Rows are points. Each copy is the shape, with its points in the same order, turned, moved and blurred by noise. Is it also mirrored, or only turned?

Shape:
-17; -8
-35; -42
19; 11
51; 30
0; -35
7; 5
Copy 1:
11; -25
-16; -51
24; 16
28; 48
-18; -24
22; -2
Copy 1 is: mirrored
Copy 2 (6 x 2):
17; -8
55; -18
-22; -21
-56; -31
26; -40
-9; -16
Copy 2 is: mirrored
Copy 3:
-15; 4
-45; -22
22; 11
59; 17
-9; -25
9; 10
Copy 3 is: only turned

Shape (7 x 3):
-12; 1; 19
-21; 9; 36
-14; -24; -44
12; 40; -27
10; 21; -31
-5; -59; 11
-6; 35; 20
Copy 1 (7 x 3):
11; 6; 17
27; 13; 30
10; -60; -1
-40; -6; 12
-33; -10; 0
47; -19; -23
-10; 13; 35
Copy 1 is: only turned
Copy 2 (7 x 3):
1; 4; 27
-4; 10; 43
23; -38; -25
59; 17; 7
48; 6; -6
-39; -14; -20
25; 23; 40
Copy 2 is: mirrored

Shape (8 x 4):
30; -8; 9; -11
0; -14; 22; 15
-35; -8; 8; 1
-52; 27; -11; -10
-3; -20; -4; 26
-45; 12; 0; -24
16; 5; 8; 13
37; -6; 34; 24
Copy 1:
2; -5; -6; 29
-10; -3; -3; -5
-15; 31; -23; -23
26; 60; -16; -37
-20; 8; 11; -15
16; 46; -31; -23
1; -5; 3; 7
-5; -40; 1; 7
Copy 1 is: only turned
Copy 2, 8 rows:
-18; 5; -9; -24
-4; 10; 29; -13
-2; 3; 35; 30
19; -26; 19; 50
12; 34; 21; -4
-7; -24; 20; 41
8; 9; 9; -18
-1; 8; 22; -56
Copy 2 is: mirrored

Shape (12 x 8):
-14; 0; 16; -3; -23; -4; 0; 22
-15; -18; -14; 23; 19; -14; 13; 8
5; -16; -10; 20; 26; -48; -21; -32
-14; 26; -6; 3; 12; 12; 9; 26
25; 6; -8; -32; 0; 6; -26; -3
46; 23; 14; -24; -26; 3; -5; -21
-7; 20; -10; -30; -18; -5; 20; -2
14; -25; -27; 24; 22; -13; -19; -26
-24; 9; 13; -21; -25; 13; -5; -14
-27; 20; 25; -20; -17; -5; -1; 13
33; -5; -28; 0; -18; -27; -41; -26
-5; -7; 9; -28; -6; 3; 2; 18
Copy 1, 12 rows:
5; 15; -11; -23; -1; 15; -16; -8
14; 6; -18; 13; -9; -16; 10; 24
-22; -46; -10; 17; -19; -7; 23; 21
10; 34; 13; 8; 17; -13; -6; -4
1; -32; 17; -11; 34; -3; -25; -10
9; -36; 34; -8; -6; 11; -46; -30
12; 0; -10; 5; 8; -10; -28; -38
6; -45; 3; 3; -8; -26; 19; 29
19; -1; -2; -22; 4; 7; 1; -42
-2; 20; -8; -14; 11; 24; -7; -34
-22; -60; 9; -24; -7; -23; -18; 3
18; 1; -12; -7; 23; 15; -21; -9
Copy 1 is: mirrored
Copy 2, 12 rows:
10; 3; 20; 28; 15; 0; 2; 2
-19; -40; -15; 3; 9; 7; 5; -14
-32; -45; 14; -31; -5; 13; -36; -1
-13; -12; 4; 18; 15; -14; 35; 20
-15; 23; 26; -20; 8; 30; 10; 20
8; 38; 17; -13; -23; 11; -11; 35
-18; 11; 9; 32; -21; 18; 12; 16
-35; -21; -8; -36; 14; 14; -21; -5
-16; 29; 24; 24; -7; 0; 4; -11
2; 8; 39; 35; -4; -2; 13; 1
-33; 6; 17; -26; 13; 29; -47; 28
8; 8; 21; 13; 6; 23; 19; -3
Copy 2 is: only turned
Copy 3, 12 rows:
26; 8; 21; 4; -16; -5; -12; -4
-16; 0; 7; 6; -3; 24; 11; 11
-38; -48; -12; -13; -23; -5; 15; 21
33; 5; 6; 10; 22; 7; 9; 13
27; -18; -35; -2; -5; -26; -19; -2
34; -5; -21; -49; -7; -36; -32; -2
28; 23; -11; -7; -11; -21; 5; 14
-38; -31; -26; -9; -1; 8; -9; 16
13; 17; 10; 8; -7; -43; -21; 7
37; 7; 25; 12; -10; -28; -1; 1
0; -42; -33; -23; -32; -8; -33; 29
28; 9; -6; 12; -12; -10; -5; -19
Copy 3 is: mirrored

Shape:
-20; 1; -12; 37; 20; 19; -31; -6; 14
21; -1; -26; -19; -7; -9; 20; 15; -4
3; -16; 13; -30; -29; -23; 5; -1; -16
-2; -5; 10; 8; 8; 23; 35; -4; 31
-7; -9; -9; -44; 11; -13; -20; 1; 6
4; 21; 18; 21; 22; -1; -5; 1; 35
-24; 30; -9; 0; 23; -9; 24; 16; -18
17; -12; 7; -31; -6; 15; -24; 11; 1
-36; 3; -18; 22; 38; -12; -4; 36; 34
4; 21; -31; -24; -24; -2; 1; -22; -16
4; 0; -10; -25; -7; 3; -20; 5; -5
23; 0; -22; -19; 14; -12; 21; -11; -21
Copy 1, 12 rows:
-10; -17; 27; -12; -6; 42; -17; 32; 16
-9; 22; -19; 16; -17; 2; 9; -15; 1
4; 11; 5; 12; 11; -40; 9; -10; -20
9; -2; -3; -14; 22; 27; 21; -11; 37
10; 32; 39; 12; -17; -6; 7; -12; -14
17; -22; 15; 14; 11; 45; -10; -5; 13
-32; 9; 6; -4; 14; 25; -22; -37; 6
34; 21; 4; -8; -9; 1; 3; 7; -19
-14; 26; 35; 17; 9; 51; -34; 8; 42
-16; -9; -2; -11; -41; -12; 5; -23; -9
11; 15; 13; -3; -20; -5; -7; -2; -11
-27; 10; -7; 14; -12; 13; 29; -18; -23
Copy 1 is: mirrored
Copy 2, 12 rows:
-10; -55; -3; 31; -13; -11; -10; 22; 2
14; 8; 12; -19; -14; 25; 2; 0; -14
14; 24; 8; -10; 8; -7; 28; -17; 7
12; -17; -8; -10; -13; -7; -48; -8; 15
4; 29; 1; 16; -2; -6; 7; 24; -18
8; -35; -33; 6; 14; -9; -33; 13; -2
60; -23; 11; 10; -15; -6; -11; 9; -20
-14; 17; 1; 17; 14; -3; 4; -13; -9
35; -23; -20; 40; -27; 20; -29; 47; 8
1; -4; 11; -23; -18; -10; 25; -2; -41
-3; 5; 1; 15; -1; -2; 13; -1; -19
19; 1; 34; -25; 6; 1; 0; 12; -17
Copy 2 is: mirrored
Copy 3:
-28; -22; 27; -10; -48; -4; -3; 13; 7
10; 17; -4; -18; 18; -4; 21; -6; -17
31; -11; -23; -11; 31; -8; -17; 2; -6
-28; 21; 24; 3; 13; -15; -23; -10; 1
5; -6; -35; -22; -8; -28; -5; -3; -21
-18; 0; 13; 20; -27; 8; -19; -22; -15
6; 30; 4; -38; -20; 19; -16; -23; -4
18; -1; -16; 5; -11; -29; -5; 22; -21
-56; 17; -12; -11; -42; 24; 4; -16; 14
20; -12; 12; -46; 10; -5; 0; -1; -39
12; 0; -13; -19; -6; -12; 2; 17; -24
21; 13; 10; -35; 8; -22; 16; -26; -7
Copy 3 is: only turned
Copy 4 (12 x 9):
-26; -38; -12; -20; 7; -12; 30; -19; -22
22; -15; -9; 3; 5; 28; -27; 8; 16
2; 21; 14; 22; -17; 11; -22; 0; 20
39; -25; 18; -10; 5; -21; -1; -15; -4
-14; -15; 7; -14; -37; 18; -12; -10; 34
13; -14; 15; -36; 2; -5; 36; 0; -9
-1; -14; 10; -22; 41; 7; -4; 1; 43
-3; -19; 7; 18; -38; 8; 2; 18; 11
-8; -26; -31; -60; 7; -21; 9; -1; 19
7; -13; 2; 24; 10; 45; -3; -30; 18
-9; -20; 0; 13; -16; 24; -2; -2; 17
7; -21; 22; -7; 11; 38; -36; -2; 9
Copy 4 is: mirrored
